Rows are points. The points of each table are mixes of a few directions, plus a little noise. How many directions does each table use, and how many do they share? Where both have some left over, give the other angles between the two spaces (their principal angles), to ten degrees, smallest first.
In the rows, 128 means zero.

First:
[[ 71 102 208]
 [145 136 104]
 [138 132 114]
 [146 136 103]
 [147 137 101]
 [121 125 138]]
Second:
[[115 146 176]
 [146 103  60]
 [130 126 123]
 [121 137 153]]
Directions: first 1, second 1, shared 0; angles 40

First (9 x 8):
[[108 103 100 182 188 158 102 117]
 [117 121 163 171 131  85 120  74]
 [150 113 149 103  72 131 146 119]
 [138 172 119 141 149 166  77 195]
 [120 161 132 104 135  87 146 129]
 [164 112 146 130  98 151 145  89]
 [151 139 135 108  97 151 124 154]
 [ 96 136 106 119 167  94 144 127]
 [107  96 102  95 115 130 148 148]]
Second:
[[143 141 107 150 127 172 113 116]
 [114 128  96  97 155 183 143 116]
 [118 101 102 117 156 168 141 118]
 [144 169 169 145  84  65 107 144]
 [121 132 105 109 144 169 136 119]
 [125 125 167 127 108  56 129 146]
 [148 107 111 176 131 160 111 117]
 [112 120 168 102 118  51 143 148]]
Directions: first 5, second 3, shared 1; angles 30, 40

First (11 x 11):
[[ 94 152 145 151 116 111 102  98 121 128 123]
 [177  91 105  95 148 154 165 174 141 131 135]
 [ 76 166 153 163 107 101  88  79 115 125 120]
 [181  99  92  91 135 146 171 167 125 117 139]
 [ 77 148 170 164 132 118  85  99 143 148 114]
 [ 91 167 132 151  96  97 104  81  98 109 127]
 [ 99 162 129 146  99 101 109  88 100 110 128]
 [107 118 164 145 156 141 105 135 164 160 116]
 [137 118 128 123 137 136 134 140 137 134 128]
 [185  93  94  89 141 151 173 174 132 122 139]
 [183  94  96  91 141 151 172 173 132 123 138]]
Second:
[[ 99 106 216 134 129 117  33  80 131 223 139]
 [141 138  88 125 127 133 171 150 126  85 123]
 [137 135 100 126 128 132 158 143 127  98 125]
 [126 126 135 128 128 127 121 124 128 135 129]
 [138 136  98 126 128 132 161 145 127  95 124]
 [106 111 195 133 129 119  56  91 131 200 136]
 [136 134 105 126 128 131 153 141 127 103 125]
 [141 138  88 125 127 133 171 150 126  85 123]]
Directions: first 2, second 1, shared 0; angles 40

First (10 x 14):
[[135  88 141  91 152 141 131 119  92  97 149 107 136  84]
 [127 126 165 155 132 134 139  97  98 121 105 212 145 115]
 [109 120 141 191  75 154 166 123 151 119 101 197 168 119]
 [125  85 148 103 156 139 139 124 100  91 138 120 139  68]
 [113 179  99 101 123 116 107 131 103 146 122  88  94 123]
 [131 147 110 174  71 123 113 144 164 159 114 190 144 185]
 [112 116 110 122 115 136 140 152 148 114 133  85 132 100]
 [140 143 140 142 136 136 157 102 148 140 132  96 122 168]
 [145 133 102  73 140 114  88 137 103 138 157  77 104 141]
 [142 143 125 127 179  87 101 153 174 155 128 108  96 177]]
Second:
[[134 150 122 128 119 106 133 111 128 126 140 134 150 127]
 [138 129 127 130 140 149 110 180 139 122 109 129 126 122]
 [153 144 123 133 144 152  97 214 148 117  99 134 139 115]
 [ 95 104 136 121 107  99 168  16 101 143 165 119 111 146]
 [127 134 127 128 122 116 134 110 125 129 136 129 134 129]
 [115 147 125 123  99  71 165  20 109 137 173 131 151 138]
 [106  66 143 126 147 182 120 154 124 134 103 111  69 135]
 [156 151 121 133 144 149  96 219 150 116  99 137 145 113]]
Directions: first 6, second 2, shared 0; angles 50, 70

First, 9 rows:
[[153 197 170 164 140 110  81 145 128  95 111 171 132  88 132 108 107 118
  135  82]
 [ 83  78  44  89  84  89 154 128 136 166 142 101 169 139 128 132 180 162
   95 104]
 [160 133 109 146 139 129 120 145 114 119 129 132 119 101 126 114  99 104
   96  87]
 [157 162 131 147 147 118 103 159 112 112 114 143 136 114 131 112 104  98
  132  95]
 [140 117 114 117 154 141 134 153 105 135 118 109 132 168 129 130 114  92
  158 156]
 [108 116 188 103 154 175 148 108 129 135 119 109 110 203 131 157 134 120
  215 247]
 [142 112 155 150 123 164 143  87 143 118 150 132  78  91 119 135 109 145
   85 134]
 [112  86  91 106 117 130 155 122 127 150 139 102 132 148 127 137 145 136
  116 142]
 [ 98 154 150 132  96  98 113 106 157 122 130 153 144  98 131 127 162 176
  121 106]]
Second, 9 rows:
[[157 121 141 161 159 168 121 135 147 104 111  99  87 126 127 130  91 114
  151 188]
 [ 77 142 111  73 107 110 133 102 111 146 153 164 145 143 134 139 175 113
  103 114]
 [103 108 154  44 105  96 161 104 112 170 152 133 180 176 110 119 172 152
  170  97]
 [165 115 174 203 153 192 155 125 109 114 112 117  74 120 134 161  70 133
  111 171]
 [117 112 117  98 108  86 154 148 106 161 117 114 191 161 124 128 152 162
  153  84]
 [122 130  67 152 114  91 102 165 138 126 118 123 155 109 140 116 139 129
  105  97]
 [141 183 149 152 159 145 116 133 126  91  84 129  98  99 131 144  99 115
  130 145]
 [138 119 119 157 143 162 107 123 152 109 139 123  82 115 134 125 109 101
  114 177]
 [132 124 126 115 105 100 103 116 152 131 167 151 140 103 118  90 145 134
  114  80]]
Directions: first 4, second 6, shared 2; angles 40, 60
